Each wall is flat, endless, passes through zero and stands at right angles to its row. A trip goes straight from one point to another. Which walls does it cross, in order?
(in the rows, 128 means zero)

Walls:
(1): [164  92]
(2): [132 145]
(3): [132  95]
Trips:
[100  97] to [127 109] -> none
[100 155] to [174 182] -> none
[141 107] to [ 92 144] -> 1, 3, 2
[124 183] to [198 174] -> 1
[156 202] to [142 137] -> 1
[123  93] to [ 86 168] -> 1, 3, 2
[160 156] to [141 104] -> 3, 2

Walls:
(1): [110 144 137 142]
(2): [118 134 187 119]
(3): [130  99 107 133]
(4): [ 76 155  90 130]
(5): [160 130 123 182]
Trips:
[161 167 139 135] to [188  98  95  94] -> 1, 2, 3
[125 155 126 178] to [171  92 158 111] -> 4, 2, 1, 3
[148 140 171  60] to [141 177 116  89] -> 4, 2

Walls:
(1): [135 110  97 127 154 117 155  66 164]
(2): [116 121 156 131 135 130 104 142 128]
(3): [ 70 131 175  97 142 110 120 131 124]
(4): [115 134 133  73 104 167 101 112 137]
(5): [164 176 112 100 195 150 147  70 156]
Trips:
[140 154 150 145 100 141 135 170 134] to [147 152 145  81 146  83 181 176  92] -> 3, 2, 5
[140 142  93 126  75  77  82  79 141] to [112 180  88  86 112 106  91 132 113] -> 5, 1, 3
[122  92 127 173 130 130 125 119 161] to [129  93 128 130 106 155 141  96 156] -> 2, 4, 5
[114 130 139  82  86 113 101  50 136] to [108  80 184 133 120 160 161 199 157] -> 2, 5, 1, 4
[133 147 134  48 140 180 110 108  81] to [177 120  93 105 150  84 136 100 144] -> 2, 1, 3, 4
[ 69 128 189  90  78 127 151  95 139] to [ 69 130 108 143 126 124 137 183 155] -> 4

Walls:
(1): [158 106 126 158  97 116 148 131 162 110  66  91]
(2): [157  92 121 167  77 113 130 167 131 117  93 140]
(3): [188 135  81 186 138 152 110 128 171  91 139 182]
(4): [136 125 102 103 105  84  80  88 118 108  96 103]
(5): [126 150 155  86 148 156 127 189 143 156 134 144]
Trips:
[134 122  72  92 121 127 199 141 164 122 106 101] to [159 141 163  88 111 150 174  91 117 145  99 154] -> 2
[105 156 230  91 187 151  98 119 115 122 152 117] to [142 101 171 171 107 107 138 132 210 125 115 173] -> 3, 1, 2, 5
[139  91  79 122 167 169 133 127 125 155 133 126] to [137 136  88 165 128 125 144 105 116 161 111 123] -> 5, 1, 2, 4
[115 126 117  95 125  94  95 190 169 150  90 124] to [154 125 125 150 141 136 140 156 150  84  71 154] -> 3, 4
[124 181 190 146 112 153 113 132 151 147 168 124] to [100 182 151  83  85  66 105 137 175 138  88 176] -> 4, 2, 1
[166 129 105  90 103 184 149 170 169 158 146 112] to [ 94  96  84 138 120 115  97 113 133 116 149 136] -> 1, 4, 5
[128 186  90 202 146 170  93 103  49 143 109  85] to [143 139 140 106 132  95 119 212  95 119 133 161] -> 2, 5, 4, 3
[168  92 160 125 125 111 160  97 154 117 115 160] to [ 97 150 123 146  85 168 104  72 142 134 130  98] -> 4, 2, 3
[156 147 130  95 137  75 161 105 158 112 158 110] to [103 150 123 194 161 132 130 169 121 144 105 123] -> 3, 4, 5, 2

Walls:
(1): [158 213 116 137  89 133 162 136 104  64 179 115 111 130 112 128  97 118]
(2): [112 119 186 123 145 131 118 150 163 111 142 169  90  84  85  86 137 116]
(3): [146  54 116  88 115 118 137  89  58 144 150 204 156  54 116  92 159  84]
(4): [129 154 129 117 149 160 101 142 100 104 125 138 112 147 103 138 174 119]
(5): [122 135 102 151 181 111 159 107 189 124 108 117 143 139 151 136 151 146]
(6): [167  81  91 127 135 131 163 145 129 219 169 129 113  83 117 114  74 134]
(7): [ 95 190 112 142 152  97 121 113 153 135 155 134 103 147 116 163 170 113]
Trips:
[134 170 128  61 165 141 112  87  83 166  87 203 139  96 137 115 168  92] to [184 154 120 136 167  98 162 123  94 129 168  38 190 119  98 142  98 159] -> 2, 6, 1, 5, 7, 4, 3
[138 176 120  80  73 167  85 170 113 118 115 123 110 101 116 104 101 140] to [188 114 146 140 105 137 123  79 130 173 135 149  95  90 102 108  80  83] -> 6, 3, 4
[ 86 146 134 136  75 134 109 131 172 181 111 121 126 159 116  77 137 107] to [120 145 144 107  94 145 150 166 144 121 133 111 143 126  97  93 146 173] -> 7, 1, 4
[116 141 117 129 108 172 118 151 138  88 117 158 165 148 119 109  80 137] to [ 99 104 109 111 116 166 104  98 109 118 121  79 163 129 139 112  76  81] -> 2, 4, 3, 1, 6
